Rows are points. The last column is the point's height on a tilted bowl or saddle (a function of degree 2), plus a little noise. Along how many of its main directions does it bend up, bend down or stay straight?

Points:
[[68,-6,17,-51],
[-34,39,-30,-14],
[-4,-23,-10,-32],
[17,-64,-26,-1],
[-58,-9,4,-66],
[53,-22,-28,-35],
[21,10,38,-23],
[-10,14,78,10],
[34,14,-17,-42],
[43,65,6,-43],
[-89,10,85,-47],
[7,-15,13,-27],
[-3,-42,23,-18],
[16,-51,-43,-7],
[-84,0,-4,-89],
[-38,60,46,13]]
Directions: 2 up, 1 down, 0 straight

Points:
[[5,-24,-70,-9,-15],
[16,5,32,-34,-7],
[14,-26,-24,-35,-1],
[45,36,-24,-19,38],
[-27,-7,47,1,25],
[-46,2,13,-36,11],
[-27,-22,29,-66,-23],
[-23,-23,9,63,13],
[-5,9,3,23,10],
[-73,11,-68,60,-42],
[-16,1,33,-2,16],
[15,22,58,-40,-17],
[-69,-45,-55,-61,-41],
[-7,26,8,12,17],
[28,-80,16,-10,52],
[-27,3,-5,-2,11],
[4,95,-4,-37,86],
[-22,-85,11,-28,51],
[-39,-34,-46,10,-6],
[13,61,7,12,40],
[-69,3,72,40,89],
[-58,-7,-13,-6,19],
[-57,6,27,55,47],
[76,-11,-77,-82,47],
[-64,-47,30,-9,65]]
Directions: 2 up, 2 down, 0 straight

Points:
[[7,19,3,26,0,-7,-26,-13,14],
[-30,-38,-7,48,42,34,-9,-6,30],
[-38,20,9,20,-4,10,-32,-65,34],
[38,-23,3,36,6,-20,-16,66,15],
[-20,2,-15,-1,-36,-4,31,7,20],
[-54,-22,20,10,2,-9,2,-44,32],
[-8,64,-16,-16,33,14,50,0,22],
[-30,42,-20,46,-21,-31,23,-63,44],
[2,-10,27,8,-45,30,-22,40,30],
[-51,-18,13,-70,-23,-3,22,-4,60],
[30,-48,9,-53,-39,-24,-11,13,44],
[22,46,-45,-29,50,58,-7,16,-2],
[12,-16,42,-10,-5,58,19,31,24],
[23,0,47,-29,-32,-29,59,62,36],
[42,-26,2,15,20,8,0,-19,19],
[95,62,-22,-13,15,32,32,33,23],
[-13,-8,3,32,4,-56,-10,26,0],
[41,-26,37,72,60,-8,1,-30,86],
[-32,-74,-35,46,-15,19,13,56,32],
[30,30,13,15,9,25,-2,30,9],
[5,16,-13,1,32,29,-6,1,3],
[3,-21,-34,23,-14,32,-6,25,17],
[-56,20,-30,8,-15,-58,-9,-48,31],
[-10,-21,46,74,-9,-39,-10,9,38],
[20,-27,-16,-25,-42,25,-18,29,26],
[13,2,-28,4,-33,14,52,19,27],
[-29,-8,4,-2,-45,-41,3,20,7],
[-8,-11,9,-11,-6,-23,-10,-34,15],
[26,-6,-6,74,19,-4,9,29,33],
[-3,74,-48,-7,46,37,-15,-10,12],
[27,-62,-20,51,22,4,-26,0,25],
[-14,21,-35,35,-45,43,-58,-48,48],
[35,-12,-12,86,-19,15,-39,-7,51],
[27,-3,12,33,-23,-13,-49,8,19],
[25,26,11,32,4,-12,40,-17,16],
[-35,9,21,-6,6,2,18,-15,20],
[-45,-22,26,23,-26,-28,-1,27,20],
[29,-23,44,10,-1,-4,34,9,26],
[-12,2,-19,5,-12,-31,-8,33,2],
[33,-26,-20,68,-17,7,22,-23,30],
[-6,6,-11,-8,-29,-6,47,6,18],
[-21,49,-49,-24,-21,51,-14,6,17],
[-7,2,23,53,83,-33,-22,68,95],
[-41,-7,-1,35,-1,-17,-47,16,23],
[42,-8,3,-9,18,9,66,-8,29],
[-21,-25,-19,-7,28,27,-7,-15,7],
[-10,-11,53,-64,8,0,-25,-23,46],
[-4,12,51,14,-18,35,-9,13,30],
[2,-6,-28,-43,25,13,34,-14,31],
[-19,-38,-9,7,-8,28,19,-69,38],
[-22,25,-12,-12,48,28,27,17,15],
[10,65,-14,-21,46,14,-8,-27,8],
[-5,26,33,10,-42,-5,28,-30,37],
[41,-29,2,-10,-17,-21,44,2,7],
[-13,38,10,-25,-18,59,-27,10,-10],
[44,-67,6,-2,17,-34,2,-12,19],
[-35,33,47,-1,-30,-10,-68,-7,49],
[32,21,6,-2,18,24,-17,-27,8],
[20,9,37,22,32,30,6,-2,24],
[-22,-43,-65,-28,33,19,-28,-89,58],
[-7,64,-11,-1,-7,-23,25,13,6],
[-9,3,7,5,21,23,36,9,17],
[-2,20,15,-40,53,1,11,-2,20],
[22,-10,16,19,-18,-7,1,-30,16],
[9,-25,-18,68,77,-17,-43,-25,90],
[26,-19,1,-1,20,9,-7,-36,17],
[86,9,-18,-26,8,19,-31,-23,33]]
Directions: 6 up, 1 down, 1 straight
